Each row of a before or after table is a point. One or more steps were done to the points. Then noise was added and the rows were shuffled. The steps act on how far a point lies along the listed directions, d1 being the first. Write out the steps. A step turns or swaps two directions, mirrors them in a line or flattens them onto one, adds a multiple of one to another, or multiplies one. Angles are multiples of 10 degrees, from the lower direction toward the higher: turns from -170 to 170, lines from 10 to 170 but not 90. Use the fewest steps. Two steps may share a direction if one is a turn and the other turns, adds or multiplies; they go together, in the order done. Otherwise the lowest direction goes first.

Directions:
(1): [-0.09 -0.54]
(2): [-0.54  0.09]
Before, 12 rows:
[[-0.20  0.17]
 [-0.35  0.59]
 [ 0.67  0.22]
 [ 0.72  0.12]
 [-0.13 -0.32]
 [-0.70 -0.17]
 [ 0.42 -0.39]
 [-0.27 -0.22]
 [ 0.02  0.11]
 [-0.06  0.15]
 [-0.62 -0.47]
 [-0.46  0.19]]
After (12 x 2):
[[-0.21 -0.65]
 [ 0.32  0.10]
 [-0.58  0.48]
 [-0.11 -0.07]
 [ 0.73 -0.14]
 [ 0.18 -0.46]
 [ 0.03  0.57]
 [-0.60  0.39]
 [-0.04 -0.14]
 [ 0.33 -0.04]
 [-0.01 -0.27]
 [ 0.59 -0.43]]
Steps: turn d1 and d2 by -130 degrees

Directions:
(1): [ 0.10 -0.54  0.52  0.40  0.28  0.27]
(2): [-0.55  0.18 -0.18  0.55  0.36 -0.28]
Before:
[[-0.01  0.67 -0.69 -0.90 -0.34 -0.40]
 [ 0.12  0.66 -0.60 -0.76 -0.50 -0.24]
 [-0.13  0.60 -0.36 -0.19 -0.05 -0.37]
 [-0.24 -0.54  0.32  0.77  0.96 -0.12]
 [ 0.18 -0.42  0.08  0.14  0.10  0.06]
 [-0.36  0.35 -0.23  0.14 -0.09 -0.18]
 [-0.52  0.27 -0.21  0.46  0.03 -0.28]
 [ 0.24 -0.35  0.07  0.09 -0.03 -0.12]
 [ 0.14 -0.01 -0.12 -0.24  0.10  0.11]]
After (9 x 6):
[[-0.15 -0.07 -0.28  0.24  0.15 -0.20]
 [ 0.69 -0.63  0.59 -0.27 -0.11  0.51]
 [ 0.18  0.30 -0.24 -0.48 -0.53 -0.02]
 [ 0.75 -0.73  0.66 -0.57 -0.05  0.45]
 [ 0.59 -0.04  0.28 -0.47 -0.23  0.18]
 [ 0.02 -0.17 -0.01 -0.04  0.31  0.20]
 [ 0.24  0.13  0.05 -0.34 -0.40  0.18]
 [-0.33  0.74 -0.84 -0.25  0.26 -0.73]
 [-0.11 -0.15 -0.15  0.26  0.03 -0.30]]
Steps: turn d1 and d2 by 110 degrees

Directions:
(1): [-0.26 -0.06 -0.04  0.19  0.69 -0.34 -0.17 -0.36 -0.68]
(2): [ 0.60 -0.44 -0.16 -0.04  0.15  0.60  0.45 -0.11 -0.40]
(3): [-0.23 -0.04 -0.16 -0.07  0.28 -0.20  0.74 -0.52  0.56]
(4): [-0.25 -0.10  0.67  0.00  0.50  0.15  0.32  0.65  0.07]
(5): [-0.21  0.79 -0.46 -0.36  0.11  0.26  0.28  0.26 -0.29]
(6): [ 0.14  0.40  0.73 -0.42 -0.04  0.25 -0.11 -0.60 -0.07]
Before, 13 rows:
[[ 0.22 -0.15 -0.56 -0.03  0.34  0.50  0.88 -0.45 -0.33]
 [-0.50  0.25  0.20 -0.05  0.12 -0.19  0.43 -0.21  0.22]
 [-0.26  0.24 -0.19 -0.28  0.06 -0.06  0.17 -0.33 -0.11]
 [ 0.82 -0.71  0.54 -0.11 -0.23  0.35  0.70 -0.72  0.47]
 [-0.34  0.33 -0.37  0.07  0.13 -0.18 -0.34  0.45 -0.22]
 [-0.45  0.27  0.82 -0.18  0.55 -0.03  0.13  0.21 -0.20]
 [-0.16  0.20 -0.12 -0.38 -0.07  0.26  0.44 -0.29  0.70]
 [-0.28  0.27  0.07 -0.17  0.34 -0.30  0.18 -0.65  0.08]
 [-0.38 -0.20 -0.21  0.39  0.50 -0.24  0.11  0.88 -0.41]
 [-0.28 -0.19  0.51 -0.17  0.25 -0.30  0.14 -0.66  0.12]
 [ 0.07  0.16 -0.01 -0.17  0.21  0.02 -0.24  0.31 -0.72]
 [-0.18  0.30  0.52 -0.20  0.52  0.21 -0.05  0.46 -0.54]
 [-0.20 -0.27  0.19  0.09 -0.09 -0.24  0.14 -0.37  0.55]]
After, 13 rows:
[[ 0.10  0.46 -0.03 -0.41 -0.42  0.56 -0.37  0.40  0.01]
 [-0.31  0.62  0.13 -0.53  0.12  0.11  0.17 -0.08 -0.23]
 [ 0.23  0.53 -0.23 -0.46  0.75  0.44  0.78 -0.61 -0.96]
 [-0.28  0.15  0.96 -0.14  0.23  0.09  0.03  0.35  0.04]
 [ 0.09 -0.62  0.34  0.17  0.38 -0.41 -0.17 -0.29 -0.28]
 [-0.03  0.05  0.05 -0.15 -0.21  0.03 -0.39 -0.02 -0.36]
 [-0.20  0.51  0.24 -0.17 -0.42  0.22 -0.12  0.51 -0.06]
 [-0.07 -0.45  0.90  0.10  0.52 -0.09 -0.11  0.05 -0.16]
 [ 0.15 -0.27 -0.40  0.36  0.99  0.24 -0.25 -0.33 -1.85]
 [-0.29 -0.59 -0.03  0.51  0.43 -0.36  0.12  0.70 -0.11]
 [-0.02 -0.33  0.04  0.24 -0.30 -0.23 -0.40  0.33  0.49]
 [-0.23  0.61 -0.23 -0.31 -0.29  0.23  0.24  0.23  0.29]
 [-0.06  0.57  0.04 -0.27 -0.12  0.09 -0.32  0.05 -0.29]]
Steps: add 1.5 times d2 to d1; turn d3 and d5 by 120 degrees

Directions:
(1): [-0.23 -0.03  0.41 -0.85  0.12 -0.19  0.31  0.49  0.05  0.20 -0.21  0.21
 -0.33 -0.71]
(2): [-0.59 -0.39  0.14 -0.54 -0.22 -0.13  0.26 -0.57 -0.06  0.44  0.55 -0.16
  0.36  0.39]
Before:
[[ 0.38  0.21 -0.36  0.62  0.03  0.17 -0.38  0.18 -0.12 -0.50 -0.28  0.13
  -0.21  0.31]
 [-0.16 -0.15 -0.07  0.37 -0.25  0.07 -0.19 -0.68 -0.12  0.00  0.15 -0.20
   0.45  0.69]
 [ 0.26  0.45  0.17 -0.12  0.03 -0.27 -0.30  0.75  0.08  0.14 -0.46  0.31
  -0.48 -1.06]
 [-0.15  0.00 -0.34  0.07  0.13 -0.10  0.01 -0.10 -0.19  0.07  0.20  0.04
   0.13  0.36]
 [ 0.12  0.49  0.21 -0.15  0.14  0.23 -0.19  0.70  0.18  0.04 -0.49  0.25
  -0.86 -0.96]
 [-0.66 -0.33  0.12 -0.61 -0.14 -0.35  0.26 -0.47  0.06  0.46  0.61 -0.05
   0.05  0.36]
 [ 0.33 -0.01 -0.27  0.79 -0.02  0.18 -0.08  0.41  0.22 -0.23 -0.16 -0.10
  -0.14 -0.06]
 [ 0.03 -0.18 -0.36  0.38 -0.18  0.33 -0.28 -0.41 -0.06 -0.30  0.29 -0.14
   0.46  0.45]
 [-0.16  0.00  0.24 -0.13  0.14 -0.14 -0.12  0.41  0.17  0.20  0.02  0.19
  -0.30 -0.55]
 [ 0.07  0.21 -0.15  0.27 -0.10  0.00 -0.32 -0.30 -0.14 -0.33  0.38 -0.02
   0.35  0.47]
 [ 0.33  0.47  0.20  0.03  0.64  0.20  0.00  1.08  0.20 -0.35 -0.81  0.36
  -0.25 -0.86]
 [-0.57  0.09  0.55 -1.75  0.01 -0.30  0.79  0.22 -0.12  0.45 -0.03  0.20
  -0.15 -0.98]]
After (12 x 14):
[[ 0.49  0.38 -0.46  1.17 -0.22 -0.03 -0.76 -0.29 -0.02 -0.04  0.08 -0.09
   0.19  0.27]
 [ 0.35  0.38 -0.44  1.15 -0.14  0.53 -0.65 -0.35  0.06 -0.16  0.07 -0.18
  -0.19  0.41]
 [-0.22  0.03 -0.15 -0.35  0.22 -0.20  0.15  0.22 -0.13  0.12  0.03  0.14
  -0.08 -0.10]
 [-0.14 -0.15  0.18 -0.68  0.08  0.09  0.11  0.41  0.04 -0.13 -0.20  0.19
  -0.13 -0.67]
 [ 0.29  0.24 -0.08  0.09  0.15  0.06 -0.19  0.60 -0.10 -0.40 -0.53  0.33
  -0.50 -0.27]
 [-0.05 -0.02 -0.11  0.63 -0.02  0.03 -0.40 -0.17  0.13  0.11  0.33 -0.11
   0.09  0.21]
 [-0.36 -0.07  0.49 -0.76  0.00 -0.18  0.25  0.22 -0.01  0.21 -0.31  0.17
  -0.14 -0.49]
 [-0.25  0.01 -0.50  0.29 -0.39  0.15  0.03 -1.39 -0.29  0.10  0.83 -0.45
   0.94  1.16]
 [ 0.31  0.01 -0.14  0.48  0.06  0.12  0.04  0.66  0.26 -0.16 -0.31  0.00
  -0.27 -0.37]
 [-0.07  0.26  0.29 -0.59  0.08 -0.18 -0.04  0.37 -0.04 -0.19  0.04  0.28
  -0.08 -0.43]
 [-0.64 -0.31  0.12 -0.62 -0.11 -0.37  0.28 -0.46  0.06  0.47  0.59 -0.04
   0.08  0.34]
 [ 0.55  0.39 -0.44  1.31  0.38  0.48 -0.50  0.09  0.11 -0.54 -0.29 -0.06
   0.41  0.44]]
Steps: mirror d1 and d2 in the line at 80 degrees

Directions:
(1): [-0.84  0.13  0.05  0.41 -0.04  0.18  0.19  0.15 -0.07 -0.15 -0.19 -0.54
 -0.12  0.42  0.42  0.64 -0.03 -0.67 -0.57  0.23]
(2): [-0.43  0.24  0.03  0.07  0.14 -0.14  0.09 -0.60  1.01 -0.17  0.20  0.54
  0.66  0.22 -0.17  0.14  0.26  0.26 -0.44 -0.23]
(3): [-0.47 -0.66 -0.08 -0.96  0.54 -0.18  0.18  0.41 -0.23 -0.05 -0.54 -0.08
  0.24  0.23 -0.33 -0.19  0.17  0.11 -0.36 -0.24]
(4): [-0.22  0.33 -0.49  0.19 -0.17 -0.42  0.06 -0.13 -0.64 -0.06  0.31  0.32
  0.22  0.23 -0.61 -0.64  0.39 -0.53 -0.17  0.57]
(5): [-0.44  0.32 -0.61  0.11 -0.34  0.43 -0.16  0.36 -0.27  0.07 -0.04  0.00
  0.43 -0.40 -0.59  0.43 -0.68  0.62 -0.07 -0.02]
Before (8 x 20):
[[-0.41 -0.31 -0.56 -0.96  0.35 -0.18 -0.15  0.32 -0.50 -0.05 -0.30  0.47
   0.95 -0.47 -0.89 -0.42 -0.24  0.73 -0.41 -0.13]
 [-0.69  0.56 -0.23  0.26 -0.14  0.37 -0.06 -0.36  0.85 -0.18  0.09  0.13
   0.49  0.19 -0.01  0.44 -0.13 -0.20 -0.25  0.14]
 [ 0.25  0.07  0.94  0.15 -0.05 -0.28  0.16 -0.66  1.39 -0.06  0.22  0.33
   0.01  0.18  0.76  0.34  0.80 -0.19  0.05 -0.56]
 [ 0.03 -0.19  0.54  0.20  0.04  0.14  0.07 -0.34  1.06 -0.17  0.13  0.06
   0.09 -0.06  0.62  0.66 -0.03  0.70 -0.06 -0.62]
 [ 0.29 -0.22  0.45  0.05 -0.09  0.04  0.34 -0.25  0.63 -0.16 -0.16 -0.11
  -0.08  0.00  0.61  0.12 -0.03  0.06  0.10 -0.50]
 [-0.42 -0.05 -0.26 -0.46  0.22  0.04  0.07  0.36 -0.20 -0.24 -0.33  0.06
   0.50  0.12 -0.64 -0.24  0.08  0.23 -0.29 -0.14]
 [-0.48 -0.80  0.04 -1.03  0.37 -0.17  0.30  0.32  0.02  0.14 -0.30 -0.13
   0.13  0.34 -0.12  0.19 -0.04  0.24 -0.21 -0.41]
 [ 0.04 -0.17 -0.41 -0.31  0.04  0.02 -0.07  0.39 -0.41  0.15 -0.07  0.11
   0.24  0.05 -0.44 -0.13 -0.26  0.35 -0.19  0.08]]
After, 8 rows:
[[-0.09 -0.18 -0.13 -0.33 -0.01  0.45 -0.11  0.58 -0.50  0.07 -0.43 -0.63
  -0.40 -0.03  0.22  0.11 -0.37 -0.44  0.31  0.25]
 [ 0.65  0.05  0.16  0.28 -0.06 -0.15 -0.06 -0.18  0.08  0.12  0.32  0.15
  -0.23  0.23  0.30 -0.23  0.14 -0.19  0.07  0.24]
 [-0.46 -0.44 -0.52 -0.45 -0.01 -0.23  0.14  0.65 -1.17 -0.08 -0.17 -0.13
   0.14  0.02 -0.64 -0.30  0.06  0.15 -0.20  0.12]
 [-0.78  0.00 -0.67 -0.53 -0.42  0.23 -0.04  0.95 -0.81  0.15 -0.40 -0.08
   0.54 -0.45 -0.95  0.41 -0.34  0.52 -0.11 -0.23]
 [ 1.10  0.36  0.25  0.64 -0.32 -0.28 -0.32 -0.39 -0.52  0.05  0.56  0.19
  -0.45 -0.48  0.54 -0.62  0.11 -0.53  0.51  0.54]
 [ 0.55  0.47  0.14  0.61 -0.32  0.09 -0.10 -0.07 -0.21 -0.15  0.26 -0.08
  -0.31 -0.03  0.15 -0.29  0.14 -0.35  0.35  0.26]
 [-0.42 -0.12 -0.48 -0.28 -0.19 -0.08  0.35  0.24 -0.40 -0.15 -0.28  0.04
   0.46  0.01 -0.51 -0.25 -0.14  0.07 -0.24 -0.12]
 [-0.02  0.46 -0.40  0.50 -0.60 -0.35  0.11 -0.33 -0.45  0.17  0.76  0.28
  -0.03  0.22 -0.34 -0.22  0.09 -0.48  0.16  0.53]]
Steps: multiply d1 by 0.7; turn d2 and d5 by 150 degrees; turn d3 and d4 by 140 degrees
